Every row gives one point. Each copy is the shape, with its points in the same order, stretched, turned, moved and blurred by noise. Is it also mirrored, or only turned?

Shape, 8 rows:
[6 -50 -50]
[33 6 -8]
[28 6 0]
[2 24 9]
[16 -29 17]
[-37 77 -26]
[-6 3 39]
[-37 -4 -35]
Copy 1 (8 x 3):
[-33 -38 8]
[-9 19 11]
[-3 19 15]
[21 12 7]
[-5 6 48]
[53 -9 -53]
[29 14 43]
[16 -42 -12]
Copy 1 is: mirrored
Copy 2, 8 rows:
[-46 -16 -50]
[13 -26 -15]
[15 -19 -7]
[30 11 -2]
[-23 -10 9]
[77 46 -34]
[10 23 27]
[-1 30 -41]
Copy 2 is: only turned
Copy 3:
[-57 11 -21]
[17 38 -5]
[24 35 0]
[21 21 22]
[1 -2 -22]
[1 52 90]
[29 -7 14]
[-43 16 45]
Copy 3 is: only turned
Copy 4, 8 rows:
[-58 55 -18]
[-19 -3 38]
[-12 -10 32]
[6 -14 34]
[-32 -20 13]
[56 32 32]
[1 -34 7]
[-5 51 -25]
Copy 4 is: mirrored

Shape (9 x 4):
[-9 9 13 -7]
[-68 -29 -51 -34]
[7 -4 -26 -29]
[-27 29 17 -24]
[-33 0 -30 -25]
[-5 11 -52 -56]
[14 14 -18 50]
[12 -52 7 61]
[16 -4 -3 51]
Copy 1 (9 x 4):
[-9 2 18 -7]
[-57 -64 8 32]
[2 -28 -2 17]
[-19 -19 29 -23]
[-29 -39 6 8]
[0 -69 -12 13]
[-16 40 -28 -2]
[-20 75 3 38]
[-13 55 -16 7]
Copy 1 is: only turned
Copy 2:
[5 -4 -8 -9]
[-3 -67 -16 46]
[34 -10 -4 20]
[2 -12 -36 -17]
[12 -41 -18 13]
[50 -32 -25 27]
[18 -23 39 -34]
[-19 0 68 1]
[7 -9 46 -27]
Copy 2 is: mirrored

Shape:
[-27 10 3 14 12 4]
[30 -11 8 18 -41 17]
[19 6 -18 7 -16 -44]
[-25 -51 40 4 11 -2]
[38 -57 -4 -39 -35 -34]
[-25 2 -8 17 -46 10]
[-43 5 -10 14 35 1]
[8 -40 -20 -7 -6 -47]
[8 2 50 -13 -35 0]
[-21 23 49 -29 31 33]
Copy 1:
[-10 -12 -17 -6 5 8]
[64 45 22 8 17 -3]
[4 19 2 57 21 -13]
[-3 -8 40 -14 -11 29]
[25 17 73 38 14 -29]
[43 8 -5 6 -19 -7]
[-24 -47 -27 -6 4 11]
[5 -17 35 50 17 -5]
[-3 62 25 -1 -18 -9]
[-54 5 -4 -53 -9 -9]
Copy 1 is: only turned
Copy 2 (10 x 6):
[-10 0 -39 6 4 -7]
[15 -45 13 20 -36 -19]
[32 14 41 26 8 11]
[-38 -56 -9 -13 13 -28]
[8 -37 96 -32 -4 -31]
[-14 -7 -18 27 -36 -36]
[-13 16 -58 -11 26 8]
[14 -2 54 -24 27 -23]
[-39 -45 24 34 -25 -2]
[-58 -17 -50 -15 -10 44]
Copy 2 is: only turned
Copy 3 (10 x 6):
[38 -18 5 14 24 -9]
[3 -44 -13 12 -55 24]
[-10 -22 -21 15 -14 -61]
[70 -28 45 -13 -39 -3]
[8 -14 -15 -23 -68 -25]
[49 -9 -45 44 -29 8]
[56 -10 10 7 56 -28]
[37 -20 -13 -15 -22 -61]
[-14 -3 16 28 -64 15]
[-4 14 47 -2 27 38]
Copy 3 is: mirrored
Copy 4, 10 rows:
[5 6 10 25 13 14]
[7 -1 -62 -18 -32 -26]
[-20 5 15 -62 -6 -15]
[60 -33 6 4 31 5]
[20 -65 -15 -110 -20 -32]
[25 22 -7 -24 -40 8]
[-3 1 48 34 14 10]
[4 -27 37 -70 -4 -38]
[35 -9 -51 -33 9 28]
[6 -31 -27 42 47 59]
Copy 4 is: only turned

Shape, 9 rows:
[18 1 3 -13 21 31]
[9 2 17 -20 2 -27]
[-59 -1 7 56 17 12]
[37 39 15 -24 9 -23]
[-32 -7 57 63 -38 10]
[27 -11 3 -24 -8 -12]
[23 5 -5 -52 6 -18]
[-3 22 -18 -17 -20 10]
[-17 -7 -10 75 4 3]
Copy 1:
[22 -16 31 23 18 -9]
[-37 -11 5 -8 3 -8]
[46 2 -81 -3 4 -1]
[-28 5 37 2 -8 -26]
[3 -31 -85 15 -10 -59]
[-34 -31 27 2 -8 2]
[-34 -19 46 -24 2 7]
[12 -21 11 -41 -25 -15]
[29 -10 -72 31 -38 11]
Copy 1 is: mirrored
Copy 2:
[-12 -30 -26 41 24 10]
[25 7 9 18 -7 -28]
[2 -2 -76 -66 13 -46]
[-3 -26 23 37 -11 -43]
[-6 69 -84 -26 7 -74]
[19 8 2 38 -14 2]
[21 -18 37 39 -1 8]
[-18 -16 14 -3 3 0]
[-5 0 -92 -44 -41 -37]
Copy 2 is: mirrored

Shape, 13 rows:
[-21 47 -17 4 -22 41 -2 9]
[1 9 27 3 24 3 -21 -1]
[19 -45 -4 40 -22 -55 -54 -87]
[14 -74 20 20 4 -10 -44 -4]
[-5 9 -20 -42 -1 20 -12 -34]
[10 -74 -32 5 29 -15 -41 -4]
[-17 1 6 7 -7 43 10 -15]
[-18 -5 22 2 25 -4 40 -18]
[24 -69 -6 -6 -41 -64 -52 -12]
[-17 15 4 6 26 -12 13 -14]
[21 -11 -7 -5 5 -1 26 -31]
[-57 10 -2 -9 -27 19 -21 -17]
[-6 9 13 -27 3 20 2 -28]
Copy 1 (13 x 8):
[-23 40 -4 -29 -34 -31 -13 -62]
[-32 8 -9 11 11 -4 -33 -11]
[-51 -92 -18 -3 -32 -41 2 41]
[-43 -19 27 20 -3 -15 -17 57]
[-16 -2 -9 -49 -14 14 -13 -14]
[-33 -24 27 23 -37 32 -6 53]
[-47 28 3 -25 -1 -17 2 -26]
[-33 4 -6 13 35 12 25 -27]
[8 -60 21 7 -25 -37 -5 64]
[-28 -5 -11 13 6 9 4 -36]
[-25 7 -26 -4 3 13 27 7]
[-26 -14 33 -49 -16 -41 -18 -53]
[-25 8 -11 -34 16 1 -11 -17]
Copy 1 is: mirrored
Copy 2 (13 x 8):
[5 -41 -6 -64 26 24 9 31]
[-26 7 18 -10 15 26 -13 -29]
[-36 6 57 8 -22 49 69 -109]
[-44 -32 49 12 4 41 5 -94]
[9 -28 34 -28 30 10 21 -5]
[-13 -42 20 20 19 23 22 -111]
[-36 -25 36 -65 30 12 4 -10]
[-41 12 30 -25 -4 -24 -11 -22]
[-16 -42 41 42 -36 47 34 -64]
[-22 8 -5 -27 -8 -5 0 -30]
[-30 -3 17 -4 11 -3 22 -33]
[9 -39 52 -82 -10 15 6 4]
[-11 -5 44 -36 20 5 -1 6]
Copy 2 is: only turned

Shape (14 x 9):
[29 26 -46 1 34 -24 14 47 -18]
[35 -12 -37 26 -14 -51 7 7 9]
[-22 -19 31 15 -5 25 -32 -42 -5]
[-45 -1 -45 -33 -24 5 -17 -43 -12]
[0 9 -2 7 -18 15 -7 41 12]
[-9 1 -22 32 10 12 -6 -14 -31]
[12 11 -20 -7 31 -41 34 32 38]
[8 1 -27 -46 -35 -35 -18 -16 24]
[-33 -15 15 43 -4 17 3 37 40]
[-48 -36 23 -28 13 -10 39 44 -3]
[-48 51 39 -10 -1 -53 -4 -36 -16]
[20 23 38 16 -41 10 -11 10 10]
[-21 -6 5 -14 -49 31 32 -28 3]
[8 -36 -3 -8 -23 11 -16 46 -34]
Copy 1 (14 x 9):
[54 36 7 10 31 35 5 -37 13]
[4 -19 -33 -2 72 31 9 -26 38]
[-37 -62 4 0 -14 -12 -33 27 -12]
[-40 41 -8 -32 -9 -19 -28 11 -11]
[16 -12 10 -35 26 29 -6 8 -5]
[13 -22 6 -10 -14 -14 -32 -20 0]
[21 31 -5 10 60 55 36 5 52]
[-46 24 -42 -9 44 35 1 20 4]
[12 -40 37 -32 31 31 -14 32 39]
[-17 8 65 -5 50 -28 28 38 19]
[-8 2 -35 33 13 -16 -67 59 27]
[15 -50 -24 -16 19 19 -12 21 -25]
[-16 -3 -12 -47 -10 -24 20 24 -28]
[-7 -33 33 -24 44 -22 4 -16 -43]
Copy 1 is: mirrored
Copy 2 (14 x 9):
[39 18 -16 -21 50 38 -23 7 -109]
[27 6 -6 -4 -24 -16 -36 57 -74]
[-44 15 -10 36 -55 21 -4 -17 64]
[-1 -16 -52 18 -24 -10 -55 -13 53]
[-18 4 -24 -28 20 38 14 37 -16]
[-33 27 -22 7 -6 16 -23 -28 -15]
[46 17 12 10 56 10 16 37 -72]
[58 -24 -8 1 -20 -5 -42 61 4]
[-58 16 -22 15 37 23 64 40 9]
[2 -58 4 -2 27 34 91 -20 -6]
[48 34 -4 -12 -55 9 43 -18 25]
[-7 28 14 -49 -10 23 11 46 11]
[-13 -9 26 -20 6 -14 1 -18 66]
[-23 -59 -42 -32 -11 58 10 19 -32]
Copy 2 is: mirrored
